Rows are points. Each copy is the shape, with its points in the same order, turned, moved and blurred by noise. Is it also mirrored, or only turned?

Shape, 7 rows:
[[ 26   0   5]
 [ -2  -8   8]
 [  1  17 -52]
 [ 21   4  19]
 [ 11  18  -3]
 [-22  -5  18]
 [ 13  17  -7]]
Copy 1, 7 rows:
[[ 19  14   0]
 [ 10 -14   1]
 [-36  16 -36]
 [ 30   5  -2]
 [ 10   7 -21]
 [ 13 -36  -6]
 [ 11  10 -20]]
Copy 1 is: mirrored
Copy 2, 7 rows:
[[ 14   4  20]
 [ -4  -4  -4]
 [ 18  60  -6]
 [ 18 -12  14]
 [ 24   8  -2]
 [ -8 -11 -21]
 [ 26  12   3]]
Copy 2 is: mirrored

Shape:
[[ 12  11  -7  -3]
 [-36  43  -1  14]
 [ -2  22  -3 -15]
 [ 21   8  -2  -8]
 [-24  15   2   2]
 [-19  -9   9  -2]
 [-12   4  20  23]
 [  0 -21 -13  -7]
 [-23 -15  12   5]]
Copy 1, 9 rows:
[[ 12  11  -4   4]
 [-23  37  39   2]
 [  4  23   4 -12]
 [ 22   5  -8   0]
 [-18  15  16  -3]
 [-20  -9   2  -5]
 [-11 -11  26  12]
 [ -9  -4 -26   4]
 [-26 -14   5  -1]]
Copy 1 is: only turned
Copy 2:
[[ -5 -12 -12  -1]
 [-60  11 -22   5]
 [-16   0 -23 -16]
 [ -1 -19  -7 -14]
 [-32   9  -8  -3]
 [-11  17  11  -6]
 [-36  -7  21  -3]
 [ 12  10   5   7]
 [-17  23  19  -6]]
Copy 2 is: mirrored

Shape, 9 rows:
[[-22  34 -43  16]
 [ -6   9 -16 -25]
 [-15   6  15 -14]
 [ -1   6  -5   8]
 [-51  -3 -29  36]
 [ 15  15 -34  -3]
 [ 19 -19 -20  -9]
 [ 28 -13  -6 -28]
 [ 22 -25 -42   0]]
Copy 1 (9 x 4):
[[-17 -21  55  12]
 [-16  -8   0 -17]
 [ -8  12 -12   4]
 [ 10  -2  17   5]
 [-14 -29  31  58]
 [  7 -23  28 -26]
 [ 19 -29  -4 -13]
 [ 17 -19 -20 -33]
 [ 24 -49  11 -14]]
Copy 1 is: mirrored
Copy 2, 9 rows:
[[-49  10   1  37]
 [-21 -13 -13  -5]
 [ -4  -8  16 -10]
 [ -2   3  -1  17]
 [-28 -19  31  60]
 [-20   9 -31  19]
 [  7 -17 -32  15]
 [ 12 -14 -35 -12]
 [  1 -19 -46  35]]
Copy 2 is: only turned

Shape, 12 rows:
[[  3   6 -12  18 -14   0]
 [  1   4 -35  25 -17   3]
 [ -9  14 -36  31  25  -3]
 [ 11 -23 -12  42  -4 -10]
 [ -9  27  -5  40   1 -18]
 [-23 -15 -15  32  15  -5]
 [ 37 -30  -8 -21 -31  40]
 [ 32   9  31 -25 -11  57]
 [  0 -13 -18   9  15 -11]
 [-12  46  32 -21 -12   2]
 [  2 -10  -5  18  -6  21]
 [ 16  40  24  32  11 -55]]
Copy 1 (12 x 6):
[[ 10  20   0  20  -9   1]
 [ 20  21 -15  27   8   8]
 [ 29  43 -11   1  19 -10]
 [ 25   1 -25  15  -8 -21]
 [ 20  43   4  23  -9 -34]
 [ 16  12 -12   0  23 -30]
 [-13 -24  -8   0 -24  55]
 [-43  11  14 -23 -46  39]
 [ 27   5   1  -8  11  -4]
 [-17  37  60   3 -24  -2]
 [ -5   7 -10   2  -8   2]
 [ 46  43  33   7 -46 -46]]
Copy 1 is: mirrored
Copy 2, 12 rows:
[[-11  13  -8  14   4 -10]
 [-16  20 -26  20   6 -14]
 [-33  23 -17 -10  37 -16]
 [-20   3  10  40  29 -21]
 [-37  36  13   3   2 -14]
 [-42  -6   3   3  23 -10]
 [ 45 -18 -24  38   1  19]
 [ 43  -1   4   1 -16  56]
 [-10  -5  -3   0  24 -25]
 [  7  18  15 -35 -43  10]
 [-11  -3  -3  20  13  17]
 [ -9  48  50 -15   3 -38]]
Copy 2 is: only turned

Shape (9 x 6):
[[-32 -12  -3   5  32   9]
 [-33 -11 -10  -9 -13 -33]
 [ -3   9 -10  10  -1 -29]
 [ 22  13  20  37  -7  37]
 [ 26  12   2  13   6  16]
 [ -5 -27  23 -38  45  24]
 [-29  -7 -21 -27  14  -7]
 [  3  25  18   2   8  22]
 [-22 -15 -14  -9   8  11]]
Copy 1, 9 rows:
[[-32 -29 -15   3  18   1]
 [-36   5   4   3 -28 -20]
 [ -8  19   1  19   5 -21]
 [ 40 -18  18  26  31  13]
 [ 37  -7   4   8  24   2]
 [-11 -60   7 -45  15 -11]
 [-25 -13 -12 -25 -11  -8]
 [ 19  -8  19   0  39   9]
 [-11 -27  -8  -3 -10   3]]
Copy 1 is: only turned
Copy 2 (9 x 6):
[[-11 -37  16  24  41 -16]
 [ 12 -50  22  -4  -9 -27]
 [ -7 -24  -3 -20   4 -27]
 [-26  39 -15  24   9   3]
 [-18  11 -12  -9  18   6]
 [  0 -18  52  10  55  29]
 [ -8 -58  25  -1  15  -3]
 [-37  13  16   6  13   3]
 [-10 -40  10  16  15   5]]
Copy 2 is: only turned
Copy 3 (9 x 6):
[[-32  11 -33  29   4   5]
 [ -6  24 -31  -7 -23 -26]
 [  8  14  -7   3   7 -26]
 [ -7 -37  40  38  11  -4]
 [ -5 -19  16  12  26  -2]
 [-19 -28 -49  17  13  41]
 [-21  22 -34  -9   3   8]
 [  5  -7  13  26  11  20]
 [-33   3 -19  -1   1   5]]
Copy 3 is: mirrored

Shape (14 x 8):
[[-10 -46 -12   1 -24 -38 -12 -16]
 [-25  15  40 -15  19 -16  26 -13]
 [ 35 -29 -26  15  27   0 -36  -7]
 [ -1  -8 -22 -16 -28   2   6  15]
 [  5 -23  11   3  17 -23  18  30]
 [ 11 -27  -4 -32  30 -37   2  39]
 [-10  24  14 -49 -18  13  26  21]
 [ 44  -5 -27 -17  -4 -27 -31  -4]
 [ -4  -1  -6 -17  16  -9  10  33]
 [ 14  11 -20  -4  21  21 -40 -18]
 [ 22  13   9  22  13  22 -39  21]
 [-18  16  -2  -5  -1 -40 -36 -33]
 [ -7  -9  -7  19  20 -47   5  11]
 [-28  -3  12 -28  29 -27 -41 -10]]
Copy 1:
[[-25  10   8 -10 -60  -5 -14 -33]
 [ 18   1  50 -32  -5  31  17   5]
 [-54   2 -13  25 -24  -7  -2  33]
 [  4  25 -16   2  -5 -11 -10 -23]
 [  2   3  26  -9 -25 -30  12  18]
 [-20  33  23 -28 -15 -46  29  13]
 [ 40  45   2 -29  18   9   5  -1]
 [-55  37   0  -3  -5 -12 -32  14]
 [  1  17   8 -11   4 -24  18   6]
 [-46   3 -23  12  16  22  -2  25]
 [-11 -20 -19  -2   9  -7 -17  51]
 [-46  -5  21 -31  -3  29 -22 -21]
 [-23 -11  45  -2 -15 -24   4  -6]
 [-39  -5   8 -49  -5  16  21   2]]
Copy 1 is: mirrored
Copy 2, 14 rows:
[[-24  23 -28  44   8   7  27  13]
 [  3 -15  14 -30  46   1  29 -17]
 [ 28   8 -31  24 -15  19 -36  25]
 [-36  -3  -2   9 -21  -6   8  12]
 [  3  -7  -2  -2  19 -25  13  40]
 [-20 -31 -15   7  31 -25 -11  51]
 [-34 -41  29 -29  -6 -23  15 -11]
 [-13   9 -42  17  -3  -8 -49   2]
 [-11 -21   6 -14   8  -8  -8  33]
 [ 11  -5  -4   6 -14  35 -38  -6]
 [ 28  16  28  11 -15  -3 -43   8]
 [-27  28 -10  14  35  27 -16 -19]
 [ -4  21 -15  -7  35   1  -4  41]
 [-12 -17  -1  23  47  32 -20   4]]
Copy 2 is: only turned

Shape, 11 rows:
[[  3   1  16  -3 -24  18  31 -22]
 [ 14   5  14 -29  -7  13  35 -30]
 [ 28   5 -18  10 -25  13  -2 -48]
 [ 22  23 -20 -16 -29  30 -12 -23]
 [ -7 -24 -31  23   7  -4   0  19]
 [ 30   1  13 -24 -41  -7  29 -21]
 [ -3   5 -10  48  22 -11  -8  20]
 [-25 -11 -16  18  15 -22   1  -4]
 [-16   4  -1   8 -18 -10  -6  -5]
 [  2  -6  -5  11  21 -19 -12   5]
 [-14  14 -33  21   6 -27  18   8]]
Copy 1 (11 x 8):
[[-14   3 -18   3  35  28   6 -19]
 [ -4  28 -23 -11  42  19  -1 -23]
 [ 19  11 -16  26  13  28  19 -60]
 [ 35  -2 -36  25  18  33 -11 -40]
 [  1 -23 -29 -10 -30  -5  30 -15]
 [-13  20 -37  19  51  -1  -1 -35]
 [ 16 -21   5  12 -29 -11  35  11]
 [-13   4  -4  -1 -38  -3  14  -7]
 [ -8  -8 -11  18  -7   9  -5 -15]
 [ 10   1  -2   1 -19 -18  14 -10]
 [ -4  13 -29  20 -34  -3  27  12]]
Copy 1 is: mirrored
Copy 2 (11 x 8):
[[ 27  36  -3  19   6   0   1 -25]
 [ 36  28   8  11  24  21 -10 -27]
 [ 33  -1 -40   6 -16  10   7 -33]
 [ 44  16 -24 -18 -18  30  12  -5]
 [ 18 -20  -2   9  10 -38  12  27]
 [ 46  21  21   7  -6   9   8 -42]
 [-20 -17  -9  -7  16 -35  31  21]
 [ -3 -17  -3  -3  13 -40 -14   8]
 [  9  10  -1  -7 -12 -21  -3  -3]
 [ -5 -27   4  -3   9 -10   6   6]
 [ 18  -7  -3 -29  24 -48  13   3]]
Copy 2 is: mirrored
Copy 3 (11 x 8):
[[ 22  13  20  20  -4  21  38  15]
 [ 36   6  16   2  17  21  43  -5]
 [ 25 -23  42   7 -23  24   3  -9]
 [ -4  -4  40  -8 -14  42  12 -21]
 [-17 -19 -31  15  -5   2 -10  12]
 [ 41  11  11 -21 -21  22  42   1]
 [ -8  14 -24  19  -6 -15 -44  12]
 [ -3 -11 -20  25   1 -23  -2  -4]
 [ -5   5   4   9 -20 -16   7  -3]
 [  9  -2 -13   5   8 -13 -21  -3]
 [  1   3 -36  26 -11  -4  -6 -25]]
Copy 3 is: only turned

Shape:
[[  5  10  13 -10  27   3  28  -9  10]
 [ 29  27   2  29  11   3  -2  -1   0]
 [ -9  -6  13  18 -18 -22 -14 -14  26]
 [  6   4  -5  24  13  -3 -20  13  13]
 [-12 -15 -19 -16  18 -16   9  -9   2]
 [ -2 -21   8 -13  -7 -12 -10  17  14]
 [  3   0   2   1 -14   0   7 -27  -9]
 [ 19  -6   9  30  29  15  27 -26  24]
 [ 23  -6 -17 -11 -14  14   4 -12  -7]
 [  7  24 -12  -8  11   5 -16 -18  -8]
 [ -9   9   3  -7 -16  13  -6  -1  -4]
 [ -8 -24 -34 -21  11 -22   3   5  23]
 [ -1 -23  13  12 -18  18  15 -25  -7]
 [ 13 -12  -3  -7 -17  24  14 -20  40]
 [-13  18 -29  25 -20  24  29 -14  -3]]
Copy 1:
[[-21  10  24  18   4 -28  -1  17 -11]
 [-16 -18  24   6 -21  17   9   9 -24]
 [-11  -7  16  16  21  37 -10   7  18]
 [-15 -30   6  -4   3  16   6  15  -6]
 [ -9   7   1   6  33 -21  13 -13  -1]
 [-17   6  -4 -14  15  -2  -3   9  27]
 [ 12  15  14  14  -3  10  -8 -10   1]
 [-14 -21   3  54  -5  -7   1  28 -17]
 [  9  22  -8   5 -12   2  12  -5 -12]
 [ 14  11  25 -10   6   6  18   3 -24]
 [  9  15  13 -12   0   6 -20   3  -6]
 [-21  14 -24  -6  44  -5  14  -5   0]
 [ 14   5  -9  26 -11  -4 -23  -4   9]
 [ -4  30 -13  25   4  10  -4  30  -4]
 [  5   6  -4  18  -3  11 -34 -17 -41]]
Copy 1 is: mirrored
Copy 2:
[[-16  -1   1  -1   0  34 -25  -1 -25]
 [ 16 -14 -20  -3  17  22   0 -31  -8]
 [ 14 -10 -14  13 -18 -15 -25   4  16]
 [ 15  -4 -34  17   8   2  -1  -6 -13]
 [-15   2 -10 -11 -12  -7  -9  22 -34]
 [ -6  10  -4  22   8 -18 -15  19  -8]
 [  4  -8  11 -14 -11   5   0   4   3]
 [ 31 -19  -3  -1  -7  42 -31  -2 -32]
 [  7  -6  12 -18  20   6  12  17  -6]
 [-15 -22 -15  -9   2  14  17  -2  -4]
 [ -6   9  -3   2  -1  10  10   9  13]
 [-10   3 -24 -10   4 -21 -19  40 -33]
 [ 26   3  28  -3 -18  13  -1  14   0]
 [ 20 -10   4  -7  11  26 -25  42   7]
 [ 27  21 -15 -41 -12  27   9   8   5]]
Copy 2 is: mirrored
Copy 3:
[[ 10   2  -7   3  29  -5  -9  34  16]
 [ -1   5 -29   4  38  -7  13 -10 -14]
 [ -9  16  39   8  28 -15  -2  -3 -30]
 [ -5  -1  -7  14  20   5 -11 -17 -24]
 [ -3 -13  18  19  -3  -8  -7  17  14]
 [ 10  17  17  19  -5  -4 -22  10 -19]
 [  6  11  15  -7  12 -22  17   2   2]
 [ 19   1   1   1  60   7   1  -5  26]
 [  8  21  -3   2  -6 -23   8 -12  18]
 [-14 -10 -15  -8   9 -32  -1  -2  -1]
 [ -4  15   3 -17  -4 -12  -4   1  -9]
 [-16  -2  24  42 -11   0 -21   9  16]
 [ 27  15  28 -17  12  -6  14  -9   9]
 [ -1  41  22  -1  24  -9 -17 -11  25]
 [-21  13   5 -20   8  15  34 -13  20]]
Copy 3 is: only turned
Copy 4, 15 rows:
[[ 33  -9  -6  -7  26   3  10   1  24]
 [ 16 -11  -4  18   2  -4 -25 -31   7]
 [-25 -10   0   4 -20   0  -1   4  24]
 [-11 -22 -19  -1  -1  -6  -9 -20  -4]
 [ 19 -15  -2 -30 -10   1  29   4  -4]
 [ -7  -7 -20 -27 -12 -15  -7  18   7]
 [ 10   6  20   6  -5  -6   2  10   6]
 [ 27 -41   1  24  20  17  -5   7  11]
 [ 25   5  17 -13 -10  -2 -21  11 -14]
 [  9  -3  20 -16  12 -12  -5 -23  -5]
 [ -8  19   7 -13   9  -5  -7   6  -6]
 [ 15 -24 -11 -47 -21  13  20   5  -2]
 [  2   3  13  16   3   3  -4  39  -3]
 [  4 -11  13 -14   5  32 -24  28  11]
 [ 13  16  15  18   3  39   4  -6 -23]]
Copy 4 is: only turned

Shape, 15 rows:
[[ 28 -22  11 -37  26  -3  -1  -5  13]
 [-11  46 -23  -1  -7  13  -9  14 -25]
 [ 10  -8 -27  22  12  34 -12 -29  -4]
 [-16  10  26  10 -22  -3   0  -5   4]
 [ 17 -19  17 -29  20  -4  38  33  22]
 [-13  12  -3   6 -38  -3 -28 -10   9]
 [  9  -5  -8 -40  36  -4  16 -15  -2]
 [-21   7 -16   0   0  14 -29   7 -52]
 [ -8  50 -20   6 -10   0 -31  30 -41]
 [-10  21  -1  10  -8 -29  -1  -5   6]
 [  0  17   7   9 -37 -10  11 -16 -23]
 [ 38 -32  -8 -28   9 -18  22  10  12]
 [ 25  -8  27  -8  22 -12  12  -6  13]
 [ -8  19  -9  30 -10 -19 -21  17 -30]
 [-17 -12   0 -14   6 -19  22   2  16]]
Copy 1, 15 rows:
[[ 28 -13 -39  32  -7  -8  17  15 -11]
 [  1  35  30   3 -14 -20 -26  18  22]
 [ 23  15   3  -2 -30  18  26  -4  37]
 [  1 -11  24 -12  -2   0  -8 -13 -18]
 [ 44  -8 -18  29  28  12  -4  31 -32]
 [-11   8  15 -29  -2 -22   6 -16   3]
 [ 28  16 -36  35 -26   4  -6  17  -9]
 [-19  14  11  17  -7  -6 -25  -3  52]
 [-26  32  39   6   3 -25 -25  28  32]
 [-19  22  14  -6 -10   1   4  10 -21]
 [-13  -5  13 -32 -19   4 -24  13  -3]
 [ 25  -1 -48   6  15   7  11  37 -13]
 [ 16 -19 -14  21  -9  10  17  23 -25]
 [-35  18  28  -5   6   7  -6  16  24]
 [ 15  18 -16   9   5  17  -5  -4 -28]]
Copy 1 is: only turned
Copy 2:
[[-20  33   7  -7 -48 -11 -12 -11   0]
 [ 43  13  -2  11  41 -10 -17 -22  16]
 [-12   5 -33  34  -2  14 -22  -7  29]
 [ 28   3  12  19   0  19  10  10 -16]
 [-30  17  35 -36 -26  -6 -13   3 -24]
 [ 37   8 -22  15   3  28   1 -14 -20]
 [-13   6   6   1 -38 -36 -12 -10  12]
 [ 46  14  -5  12  14 -14 -35  16  28]
 [ 59  32  -2  -1  43  -8 -13 -19  27]
 [ 27  -5  -7  -8  -6   7  23 -15  -8]
 [ 39 -11  18  18  -2  27   2 -20   4]
 [-15  14  15 -35 -48  11 -26 -18   3]
 [-22  16  16  -2 -29   9   7  -4   9]
 [ 49  16  -9  -5  23  19   4   4  29]
 [  6 -11   9 -28 -22  -8   2   1 -14]]
Copy 2 is: only turned
Copy 3 (15 x 9):
[[ -6   2 -17 -15 -39  41  14 -14  18]
 [ -1  30   8  -1  32 -28   0 -18   7]
 [-34  -4  -2   5 -19  -9 -41 -28   5]
 [ -5 -12   6  -9   7  -9   6  30  -1]
 [ -1  15 -42 -43  -3  51  11   9  21]
 [ -8   1   5  18  -9 -22   8  18 -25]
 [ 18  -2 -20 -25 -30  22   6 -30  27]
 [-13   4   0  32  25 -25   3 -28  30]
 [ -5  44  28  21  37 -18   9 -24  13]
 [ 19   4  13  -1   5   2  -5   9  -8]
 [ -6 -25   7 -11  29  -9   8  -5 -19]
 [  0   4 -38 -18 -13  57  12 -18  -4]
 [ -5  -9   3 -27 -14  48  -3   6  18]
 [ -1  10  18  28  35   4  -7  -1   1]
 [ 25  -5 -36 -11  -2  16  -3  11   9]]
Copy 3 is: mirrored
Copy 4:
[[ -5 -16 -24  45  -6   4   0  19  28]
 [ 26   0  12 -18 -26  -9 -22  -3 -40]
 [ 17 -15  23   2   5  19  41  -9 -13]
 [-25   4  13 -24  -4   4 -16   6   5]
 [ -5  -2 -43  22   5 -40 -10  15  38]
 [-19 -13  27 -19  -1  14 -20  32 -20]
 [  3 -10 -11  46 -32 -16  10   2  15]
 [  6  -5  16   9  -7  10 -26 -29 -47]
 [ 19   6  -1 -14 -22   7 -43   9 -60]
 [-29   6  -8 -10 -31   0   1  26 -20]
 [-22  37  28  -6  -7   1 -16  12 -11]
 [ -6   5 -30  49   7 -28   9  29  14]
 [-20   4 -33  15  -8  10   8  15  30]
 [-16  21 -11 -18  -4  12 -11  -2 -52]
 [-32 -10  -9  10 -12 -34   2  17   3]]
Copy 4 is: only turned

Shape (14 x 11):
[[ 32  18 -21   4 -19   0   0  26  21 -20   4]
 [  9   2  15  31 -19 -16  -9  27  18 -28   5]
 [ 14   5  -9  11  -5 -23 -10   5  -7  11  39]
 [ 14 -21  24  10  13  19 -31 -14 -19  12 -16]
 [ 12  11  -5  36 -20 -24  11   7  -5  -8 -14]
 [  0  -3 -19  -7 -24  -7  -2  28 -15 -11  13]
 [ 10  -9  -4  20 -16  -4  -9  22  23  16  19]
 [-27 -13  13 -18  27 -14  27 -13   5  -6  -1]
 [ 11  -8 -13 -27 -15 -30 -20 -12   2  -6   9]
 [ -8   2  46 -14  19  -3  50 -23  -9 -28   3]
 [-14   5   9  27  -4  15 -36 -27 -13  -2   4]
 [  4 -35  23   8 -13  23   3 -33  -5  -7  -5]
 [-26  25  33 -27  -3 -22  41 -10   3   7   4]
 [-20   2  19  -9  23  -2  60 -20  18 -10   6]]
Copy 1:
[[-19 -10 -14  24 -12 -14 -10  -7 -43 -14  -5]
 [ -7 -18  28  11   4 -25 -27 -26 -23  -8   8]
 [ -5  -7   1  20   5  31   7 -26 -23  -1  24]
 [ 16   6  -9 -46  22  21 -26  -4  -7   2  -5]
 [-14 -29   9  17  16  -6 -15 -27   1   9 -12]
 [-13  11  13  25  18   4  17 -14 -21 -16  -3]
 [ 24  -7  16  22 -13  13 -14 -27 -25 -12   1]
 [  8  17 -15  21   3   8  -9  17  36   4  24]
 [ 12   2  -7  23  32   9  10  11 -27  17  14]
 [-15  -6 -22   5  11  -2 -27  38  48 -23  31]
 [ 14 -10  -8 -40  13  -3   7 -26  -1  13  16]
 [ 39  -8 -16 -24  42  -3 -14   2  10 -20   5]
 [  1 -26   2  24 -10  14   6  42  37  -5  20]
 [ 10  -2 -34  28 -15  -3 -20  22  43 -17  23]]
Copy 1 is: mirrored
Copy 2 (14 x 11):
[[  7   1  -8  -4 -38  35  18 -22  -8  42  -1]
 [ -6  12   3 -11 -18   6  25 -39 -14  28  29]
 [  4  -6  11   1 -26   7 -24 -50  10   6  -5]
 [-11 -11  42  -4  40  18 -13  -2 -17  20   7]
 [ 16 -11  -4  18 -10  -4  24 -37 -25  30  -3]
 [ 18  -1 -16 -22 -24  16   2 -24 -11   0   1]
 [-23  -1  16 -14 -29  15  -1 -37 -19  17  -5]
 [-22   7  -6   8  12 -22   7   2  32  -7 -12]
 [ 20  30   4  -5  -1  23 -14 -26   9  10 -22]
 [-23  -7 -38  23  30 -10   7   6  34  11  11]
 [  6  -4  29  -4  13 -16 -30  -1 -15  34  14]
 [-17  10   1  15  25   6 -21  14 -29  13   7]
 [-24  -6 -44  -9  17 -24  -1 -20  31  22 -32]
 [-38  -1 -35  26   1 -23  10   9  29   6 -11]]
Copy 2 is: only turned
